Every row gives one point. Each copy is the shape, with its points in the same order, turned, moved and blurred by noise. Some copies are also mirrored. Which?

Shape, 9 rows:
.35; .14; -.49
.13; -.09; .23
.39; .29; .23
-.14; .68; .09
-.27; -.25; .25
.15; -.52; -.50
-.43; .38; .31
-.19; -.57; -.02
-.13; -.17; -.49
Copy 1 (9 x 3):
-.48; .30; .49
.03; -.27; .24
.14; -.12; .66
.50; .42; .44
.15; -.25; -.18
-.72; -.06; -.07
.59; .19; .02
-.25; -.28; -.32
-.40; .27; -.07
Copy 1 is: mirrored
Copy 2:
.45; .41; .46
.00; .01; -.13
.01; .47; -.22
-.51; .41; .29
-.07; -.40; .06
.65; -.18; .24
-.62; -.04; .17
.28; -.48; .09
.36; -.18; .63
Copy 2 is: mirrored
Copy 3 (9 x 3):
.52; -.22; .24
-.23; -.09; .08
-.03; .19; .43
.23; .62; .00
-.36; -.06; -.30
.23; -.71; -.09
-.11; .58; -.31
-.26; -.48; -.36
.36; -.37; -.26
Copy 3 is: only turned

Shape:
-.91; .21; -.31; -.08
.24; .25; .15; .06
.24; -.26; .10; -.07
-.21; .12; -.32; -.24
.11; .06; .12; .69
.05; .43; .15; .20
.09; .35; -.26; .46
.14; -.39; .15; .07
.14; .39; .01; .87
Copy 1, 9 rows:
-.71; .04; -.22; .56
.02; -.13; .40; -.14
.30; .15; .01; -.22
-.42; .00; -.18; -.09
.36; -.47; .31; .28
-.14; -.24; .51; .03
-.09; -.62; .15; .09
.44; .17; -.05; -.02
.23; -.78; .49; .33
Copy 1 is: mirrored
Copy 2 (9 x 4):
-.06; .14; .03; -.94
.18; .09; .18; .30
-.33; -.09; -.08; .34
-.05; .26; -.22; -.27
.25; -.60; .25; .21
.33; .03; .26; .06
.47; -.27; -.13; -.04
-.42; -.23; .09; .28
.68; -.65; .21; .13
Copy 2 is: mirrored
Copy 3:
.28; -.72; -.06; .47
-.05; .28; .11; -.13
-.28; .12; -.25; -.33
.19; -.14; -.31; .20
-.59; .17; .37; .12
.01; .17; .33; .05
-.31; .27; .15; .44
-.45; -.03; -.23; -.36
-.49; .28; .59; .37
Copy 3 is: mirrored
Copy 4 (9 x 4):
-.57; -.35; -.27; .76
-.08; .30; -.28; -.14
.02; .05; .23; -.17
-.06; -.15; -.07; .38
-.50; -.10; -.38; -.53
-.29; .30; -.34; -.08
-.19; -.18; -.63; -.11
-.13; -.06; .32; -.31
-.45; -.08; -.85; -.52
Copy 4 is: mirrored

Shape (14 x 8):
-.19; -.28; -.07; .42; -.43; -.01; .13; -.04
.02; -.40; -.17; .26; -.52; -.11; -.34; -.55
.30; -.31; -.41; -.48; -.21; .16; .02; -.16
-.19; -.26; -.04; .40; -.05; -.60; .08; -.38
.12; -.09; .22; .45; -.34; .16; -.07; .01
.39; .61; -.21; .55; .27; -.27; .12; .35
-.10; .37; .01; -.11; .44; -.27; .00; -.60
-.07; .64; -.29; -.56; -.42; -.20; .32; .31
-.08; -.07; .24; -.30; .15; .37; .66; -.22
-.26; -.04; -.30; .46; .54; -.05; .17; -.27
-.41; -.42; -.21; .54; .08; .22; .29; -.41
-.66; -.05; -.09; .03; .34; -.29; -.23; .45
.34; .58; .14; -.38; .54; -.28; .31; .16
.23; .45; -.02; -.31; .01; .10; -.08; .28
Copy 1 (14 x 8):
.05; .14; .17; -.36; -.29; .46; -.02; .26
.37; -.28; .19; -.37; -.43; .14; -.40; .46
-.17; -.30; -.17; .05; -.55; -.32; .12; .31
.17; .33; -.17; -.71; -.04; .10; -.41; .27
.28; .03; .31; -.05; -.06; .36; .02; .07
.44; .94; .03; .04; -.11; -.20; .22; -.34
-.01; .28; -.49; -.09; -.01; -.28; -.65; -.31
-.72; .55; .39; .19; -.54; -.38; -.07; -.07
-.60; -.20; -.34; -.09; -.01; .15; .13; -.39
.22; .45; -.70; -.23; -.25; .31; -.19; -.13
.11; .02; -.48; -.45; -.40; .72; -.12; .07
-.24; .79; -.35; .23; .07; .31; -.22; .56
-.33; .56; -.24; .18; .23; -.64; .06; -.43
-.17; .30; .12; .52; -.14; -.32; .02; -.10
Copy 1 is: mirrored
Copy 2 (14 x 8):
.09; .03; .64; .25; -.34; .14; .33; -.05
.39; -.42; .45; .07; -.25; .28; .28; -.52
-.01; -.23; .00; -.20; .19; -.27; .30; -.56
.40; -.51; .41; .01; -.59; -.17; .05; .07
.40; .12; .40; .22; -.11; .42; -.01; -.02
.57; .47; -.33; .58; -.44; -.38; -.04; .15
.48; -.48; .19; .30; -.08; -.66; -.42; -.12
.25; .67; .34; -.11; -.11; -.90; -.10; -.53
-.11; -.08; .56; .27; .41; -.50; .04; .23
.09; -.36; .17; .69; -.39; -.38; -.09; .23
-.21; -.43; .63; .60; -.30; .13; .19; .07
-.26; .12; .20; -.06; -.75; -.24; -.60; .11
.44; .20; -.21; .08; .14; -.83; -.36; .30
.21; .42; .02; .05; .12; -.39; -.21; -.21
Copy 2 is: only turned
Copy 3, 14 rows:
-.01; -.34; -.44; .29; -.23; .00; -.20; .08
.26; -.14; -.18; .64; -.07; -.56; -.14; .17
.64; .14; -.42; .11; .42; -.12; -.25; -.11
.22; -.31; -.17; .73; -.17; .23; .29; .33
-.34; -.09; -.27; -.03; .06; -.12; -.18; .23
-.15; .40; -.34; -.02; .09; .81; -.06; .72
.43; .44; .17; .25; -.09; .26; .53; .06
.87; -.01; -.29; -.68; -.19; .31; -.06; .47
.31; .07; -.40; -.21; .10; .32; .24; -.64
.05; .25; .10; .52; -.10; .65; .04; -.06
.01; -.05; -.25; .67; -.30; .24; -.27; -.46
.34; -.48; .54; .09; .10; .65; -.25; .28
.50; .33; -.12; -.37; .41; .66; .58; .22
.32; .28; -.09; -.40; .36; .26; -.01; .29
Copy 3 is: mirrored

Shape:
-.65; -.76; .57; -.23; .22; .31; -.28; -.02; .32
-.14; -.08; .67; -.01; -.34; -.32; -.45; .67; .21
-.43; -.19; .18; -.16; .24; -.26; .21; -.08; .11
.25; -.55; .05; .15; -.08; -.19; -.08; .02; .07
.41; .00; .32; -.66; .14; -.17; -.43; -.05; -.43
.04; .07; -.07; -.57; .45; -.81; .03; .23; -.29
-.22; -.49; .06; .17; -.03; .20; -.40; .80; -.35
.13; .35; -.35; .11; -.45; .16; -.70; .53; -.02
-.01; .11; .17; -.35; .04; -.02; .34; -.68; .13
.21; -.05; .03; -.11; -.33; .03; .09; -.08; -.20
-.09; .56; .91; .70; -.03; -.18; .01; .14; .18
-.12; -.37; .33; -.28; -.07; -.23; -.31; -.49; .12
.15; .13; .09; -.11; -.16; .35; -.45; -.31; -.07
-.42; .16; .07; .26; -.04; .08; -.06; -.26; -.83
Copy 1:
.17; -.75; .05; .73; -.39; .31; .33; .21; .66
-.16; -.61; -.69; .36; -.69; .05; -.02; .17; -.32
-.03; -.30; .21; .04; -.25; .23; -.21; -.02; .30
.07; -.27; .16; .12; -.30; -.37; .29; .35; -.15
.27; -.47; -.15; .41; .48; -.13; -.12; .00; -.48
.12; -.27; -.09; -.16; .31; -.02; -.80; .27; -.13
.20; .14; -.50; .77; -.53; -.27; .05; .57; .11
.54; .26; -.94; .09; -.31; -.11; .43; .17; -.43
.02; -.33; .36; -.22; .21; .20; .24; -.52; .11
.03; -.01; -.08; .09; -.07; -.33; .25; -.29; -.16
-.48; -.08; -.11; .22; -.84; .77; .16; -.14; -.65
.39; -.74; .23; .16; -.20; .04; .22; -.17; -.04
.45; -.12; -.18; .25; .04; .15; .58; -.19; -.28
.46; .47; .17; .50; -.34; .16; -.13; -.47; -.09
Copy 1 is: only turned
Copy 2, 14 rows:
-.37; .08; .12; -.67; .76; -.25; .22; -.49; .36
-.04; -.55; -.03; -.49; .46; .38; -.33; -.45; -.42
-.01; .05; -.30; .00; .48; .12; .16; -.07; .33
-.26; -.44; -.16; -.24; .27; .07; .43; .30; -.16
.46; -.34; .21; .28; .38; -.49; .28; -.21; -.54
.80; -.51; -.31; .43; .46; -.03; .07; -.01; .12
-.39; -.89; .33; -.20; .35; -.14; -.32; -.14; .19
-.01; -.58; .29; -.25; -.53; -.10; -.56; .14; -.37
.10; .52; -.13; .25; .19; .07; .53; .00; -.15
-.07; -.12; .23; .19; .10; .16; .24; .27; -.28
-.62; -.03; -.71; .16; .22; .37; -.44; -.44; -.64
.13; .16; -.08; -.36; .56; -.24; .36; .06; -.24
-.15; .08; .17; -.02; -.12; -.40; .08; -.01; -.45
-.38; .07; .08; .60; .41; -.33; -.42; .40; -.10
Copy 2 is: mirrored
